Each row is a point. Two turns around zero, p and q, are shown by what they do to some points. Where does a point land after both, in the order given? Backwards means that the second turn is done in reverse. Each puzzle has new turns, and all numbers are rounded.
In the rows, 128 means zero.

Turn p:
[132  67  83] => [161 106 193]
[ 99 150 177] => [107 178  99]
[159 124 121] => [149 106 120]
[ 87 184 142] => [ 66 149 102]
[164 115 118] => [158 102 125]
Turn q:
[105 192 119] => [ 96 118  68]
[112  80 101] => [182 116 142]
[106 108 133] => [142 103 139]
[190 131 159] => [ 93 175 164]
Where do these land?
p, then q: [ 84 148 140] => [115  95  94]
p, then q backwards: [131 154 126] => [116 151 133]
q, then p: [163  69  70] => [152  89  51]
q, then p: [134 141 176] => [111 172 143]

Turn p:
[117 121 109 106 177  68] => [120  70  84 166 116 126]
[184 109 132 107  99 126] => [117 122 111  62 132 127]
[145 152 187 137 135 186] => [150 202 118 118 160 154]
[141 129  74 104  94 160] => [124 137 150  90  68 116]
[100  66 126 145 162 105] => [ 68 108 118 169 147 107]
[103 150 140 105  74 146] => [172 149 154 109 124  88]
[ 97 122 135 183 176  53] => [112  64 130 199 173 152]
[138 175 121 136 106 181] => [162 174 158 109 104 153]
Turn q:
[187 172 107 152 121  94] => [126 122  79 164 189 141]
[ 70 152 143 132 113 135] => [126 110 176 159 100 135]
[164  54 168  83 154  97] => [139 208  93  89 105  81]
[153 133 114  59 152 145] => [129 181 139  88 152 165]
[164 120 141 153 173 115] => [ 84 139  87 122 139 106]
[ 95  62 119 144 140 139] => [131 109 117  89  67 111]
[ 71 176 103 165  81 127] => [146  63 160 184 117 158]
[119 155 129 135  91 172] => [142  92 173 128 154 129]
Where do these land?
p, then q backwards: [153 124 137 109 137  93] => [149 116  97 156 127 132]
q, then p: [184 106 109 138 117 130] => [110 103  95 130  84 140]
p, then q: [124 168  67 104 126 173] => [188 112 157 152 175 106]
p, then q backwards: [ 97 133 144 114 183 168] => [132 140 145 113 141  56]
p, then q backwards: [136 119 171 188 112  49] => [169 193 102 162  91 183]
p, then q: [ 75 114  77 139 104  97] => [150 131 111 154  91  61]
q, then p: [127 131 191 104 116 186] => [168 116  76 144 185 117]
